Each point is reached from the start by the listed moves, each made once or not at all, plus a little noise. Say if it took an odd or an even number of moves. Then give how often each move was made.
(in the rows, 128 means zero)

Moves:
(1): [160 146 109]
(2): [101 152 145]
Start: [144 146 131]
Points:
[177 157 110] => odd (1, 0)
[117 170 148] => odd (0, 1)
[144 189 127] => even (1, 1)

Moves:
(1): [175 113 151 122 131 133 149]
(2): [136 169 138 123 119 120 128]
(3): [110 131 175 140 137 152 112]
(4): [135 129 130 166 110 125 128]
Start: [127  98 147 145 133 129 129]
Points:
[171 128 229 183 118 146 135] => even (1, 1, 1, 1)
[189 125 182 171 108 122 151] => odd (1, 1, 0, 1)

Moves:
(1): [191 135 116 105 146 133 139 127 136 143]
(2): [130 179 121 130 118 116 144 140 118 119]
(3): [136 124 178 140 116 148 149 139 103 137]
(4): [133 130 127 161 147 131 113 139 124 121]
(5): [117 140 140 124 164 148 154 120 132 127]
(6): [135 132 113 139 107 162 120 135 152 128]
(7): [130  99 122 128 115 129 172 128 134 119]
(8): [135 115 132 112 130 122 123 179 124 119]
Start: [141 123 131 131 125 105 118 137 139 123]
Points:
[207 182 129 123 190 117 153 197 134 111] => odd (1, 1, 0, 1, 1, 0, 0, 1)
[216 187  96 157 126 136 120 165 155 120] => even (1, 1, 0, 1, 0, 1, 0, 0)
[221 180 167 144 159 167 164 218 133 122] => odd (1, 1, 1, 1, 1, 1, 0, 1)
[154 138 166 146  92 116 202 161 111 114] => odd (0, 1, 1, 0, 0, 0, 1, 0)
[159 149 100 178 102 133 157 168 156 100] => even (0, 1, 0, 1, 0, 1, 1, 0)
[160 124 166 154  89 160 130 154 139 137] => even (0, 0, 1, 0, 0, 1, 0, 0)

Moves:
(1): [153 134 137 136 120 113 126 133 126 151 117 135 131 131]
(2): [131 167 115 129 129 107 129 121 121 139 114  86 135 122]
(3): [121 126 152 123 142 123 114 140 134 125 117 117 137 122]
(4): [131 138 120 151 130 141 112 110 138 119 122 144 127 147]
(5): [147 135 132 139 191 110 145 111 127 118 155 144 123 144]
(6): [147 115 145 116 136 153 138 104 126 118 116 127 121 137]
(7): [114 130 138 120 113 103 147 135 150 102 131 122 129 152]
(8): [146 124 125 129 127 133 138 155 162 162 126  93 164 130]
(9): [144 145 134 107 128 121 102 108 163 125 153 143 131 134]
(10): [110 126 124 115 146 123 130 100 137 150 129 149 128 133]
(11): [117 128 153 133 123 127 123 116 116 149 155 116 141 147]
Start: [118 116 153 105 141 128 112 145 126 131 121 123  99 142]
Points:
[149 139 195  96 129 100  76 113 146 169 158 135 118 170] => odd (1, 0, 0, 0, 0, 0, 0, 0, 1, 0, 1)
[122 138 186  88 218  99 103  67 156 161 198 166 110 186] => even (0, 0, 0, 0, 1, 0, 0, 0, 1, 1, 1)
[142 165 201  53 160  75 104  93 187 143 102 106 115 175] => odd (1, 1, 1, 0, 0, 1, 1, 0, 1, 1, 0)
[185 168 154  91 165 123  91  80 200 195 102 101 141 178] => odd (1, 1, 0, 1, 0, 1, 0, 1, 1, 1, 0)
[144 165 155  75 154 111 109  83 233 150 116  91 136 201] => odd (0, 1, 0, 1, 0, 1, 1, 1, 1, 1, 0)
[141 113 199 107 140 128 126 102 185 183 121 115 145 221] => odd (1, 0, 0, 1, 0, 1, 1, 1, 0, 1, 1)
[173 126 163  93 151 163  87 111 205 145 126 121 129 175] => even (0, 0, 0, 1, 0, 1, 0, 1, 1, 0, 0)

Moves:
(1): [148 110 136 129 123 114 119 107 159 131 112 137 114 157]
(2): [134 124 126 125 146 126 130 109 135 108 142 126 126 138]
(3): [108 132 150 123 121 126 130 129 127 117 132 140 126 120]
(4): [137 134 164 143 142 124 133 139 115 130 131 106 133 144]
(5): [122  95 147 134 114 127 128 132 131 125 141 125 122 137]
(6): [156 131 134 117 126 139 137 122 131 119 135 117 122 128]
(7): [132 114 113 114 140 125 150 115 117 122 111 127 137 141]
(8): [113 140 132 117 118 115 134 143 154 128 134 134 142 108]
(9): [104 132 129 133 129 126 162 140 143 139 139 128 115 117]
(10): [124 123 138 119 116 118 134 129 124 152 156 156 149 132]
(11): [128 119 125 148 127 117 137 131 122 122 128 146 127 118]
(12): [115 130 135 112 123 133 140 165 146 106 131 130 114 141]
(13): [108 118 143 156  93 140 132 106 127 119 129 157 157 150]
(14): [129 135 128 136 108 111 142 131 115 112 144 118 118 150]
Start: [107 103 146 132 126 127 121 123 127 143 136 132 148 124]
Points:
[111  54 249 131  73 113 153 120 199 108 193 170 176 209] => odd (1, 1, 0, 1, 1, 1, 0, 1, 0, 1, 0, 1, 1, 0)
[125  74 146 109 124  95 163 110 160  83 137 130 116 211] => odd (1, 1, 0, 0, 0, 0, 1, 0, 0, 0, 0, 1, 0, 1)
[ 74  64 248 168  66 105 131 108 173 125 149 162 176 172] => even (1, 0, 1, 1, 1, 0, 0, 1, 0, 0, 0, 0, 1, 0)
[111  82 147 123 124 112 203 120 123 160 165 167 161 121] => odd (0, 0, 0, 0, 0, 1, 1, 0, 1, 1, 1, 0, 0, 0)

Moves:
(1): [135 115 139 121 131 131 139 130 128 120 130 130 153 147 136 125 115 132
 128 128]
(2): [128 129 127 152 115 135 125 131 139 129 133 137 124 130 133 125 115 127
 126 146]
(3): [118 131 115 132 136 135 143 142 128 129 127 145 136 142 122 102 122 135
 133 124]
(4): [114 132 115 123 121 130 107 115 144 135 145  99 125 104 124 130 124 127
 138 130]
(5): [136 131 132 124 139 122 153 106 129 143 124 130 129 136 113 134 125 138
 116 139]
(6): [135 128 131 152 118 147 134 119 116 123 124 119 114  93 150 114 143 108
 127 142]
(7): [145 113 143 125 132 117 117 107 131 130 116 116 115 108 144 125 117 114
 171 136]
(8): [125 135 118 140 132 121  98 123 135 114 136 106 115 114 165 104 138 145
 132 125]
(9): [135 127 138 125 112 107 130 115  96 138 138 165 123 115 127 133 120 126
 139 133]
(10): [103 123 158 123 143 110 149 121 124 123 144 121 132 123 141 130 124 146
 156 112]
(11): [157 120 132 127 131 118 120 160 116 118 147 120 122 135 145 124 119 112
 146 128]
(12): [140 119 116 116 121 114 144 118 136 133 112 122 136 139 127 137 125 100
 109 114]
(13): [121 123  96 127 126 131 115 124 127 121 146 131 129 130 137 136 146 127
 134 131]
(14): [116 134 131 112 137 129 121 109 129 104 143 138 124 155 108 129 119 125
 132 116]
(15): [142 113 124 129 118 131 120 130 125 126 141 124 113 124 131 133 134 141
 127 121]
(16): [125 127 123 122 122 144 115 143 105 133 126 120 121 144 131 124 129 135
 134 109]
(17): [142 135 113 137 125 119 124 122 112 123 112 131 137 123 118 138 127 115
 124 122]
(18): [122 122 120 136 158 116 105 111 131 138 130 141 117 130 100 142 121  91
 103 143]
(19): [100 117 131 133 120 122 125 123 118 133 113 121 122 118 114 110 140 138
 123 139]
(20): [108 126 115  88 135 106 138 115  97 112 148 155 116 128 149 137 103 158
 150 109]
Start: [119 141 130 119 157 147 134 130 117 124 122 110 124 115 145 129 121 122
 131 110]
Points:
[123  93 129 100 167 122 107 110  61  54 170 103  74  99 228  53  89 150
 221  97] => even (1, 0, 1, 0, 0, 1, 1, 1, 0, 0, 1, 0, 0, 1, 1, 0, 0, 0, 1, 1)
[156 128 177 145 146 104 131  91  57  91 158 135  89  72 185 123  82  69
 229 121] => even (0, 1, 0, 0, 0, 1, 1, 0, 1, 1, 1, 0, 0, 1, 0, 0, 1, 0, 0, 0)
[116 109 121 161 138 116 110  94  45 120 162  83 101  54 226  63 105 128
 239 132] => odd (1, 1, 1, 1, 1, 1, 1, 1, 1, 1, 1, 0, 1, 0, 0, 1, 1, 0, 1, 0)
[123 108 120  98 178 100 124   7  59 130 147 109 115  98 136 163  95  42
 181 101] => odd (1, 0, 0, 1, 1, 1, 1, 0, 1, 1, 0, 1, 1, 1, 0, 1, 1, 1, 0, 0)
[ 61 118 107  84 161  92 115  39  84 129 157  89  98 107 163  88 116 143
 213  80] => even (0, 0, 1, 1, 1, 0, 1, 1, 1, 1, 0, 1, 1, 1, 0, 1, 0, 0, 1, 0)
[ 75 134  74 133 152 103  99 109 117  85 175  71 119 119 172  88 112 111
 174  87] => odd (0, 1, 1, 1, 0, 0, 0, 1, 0, 1, 1, 1, 1, 1, 0, 0, 1, 0, 1, 0)
[153 121 164 138 184  79 155 102  66 131 155 161 137 130 133 155  63  84
 144 135] => even (1, 1, 0, 0, 1, 0, 0, 0, 1, 1, 1, 0, 0, 0, 0, 0, 1, 1, 0, 0)
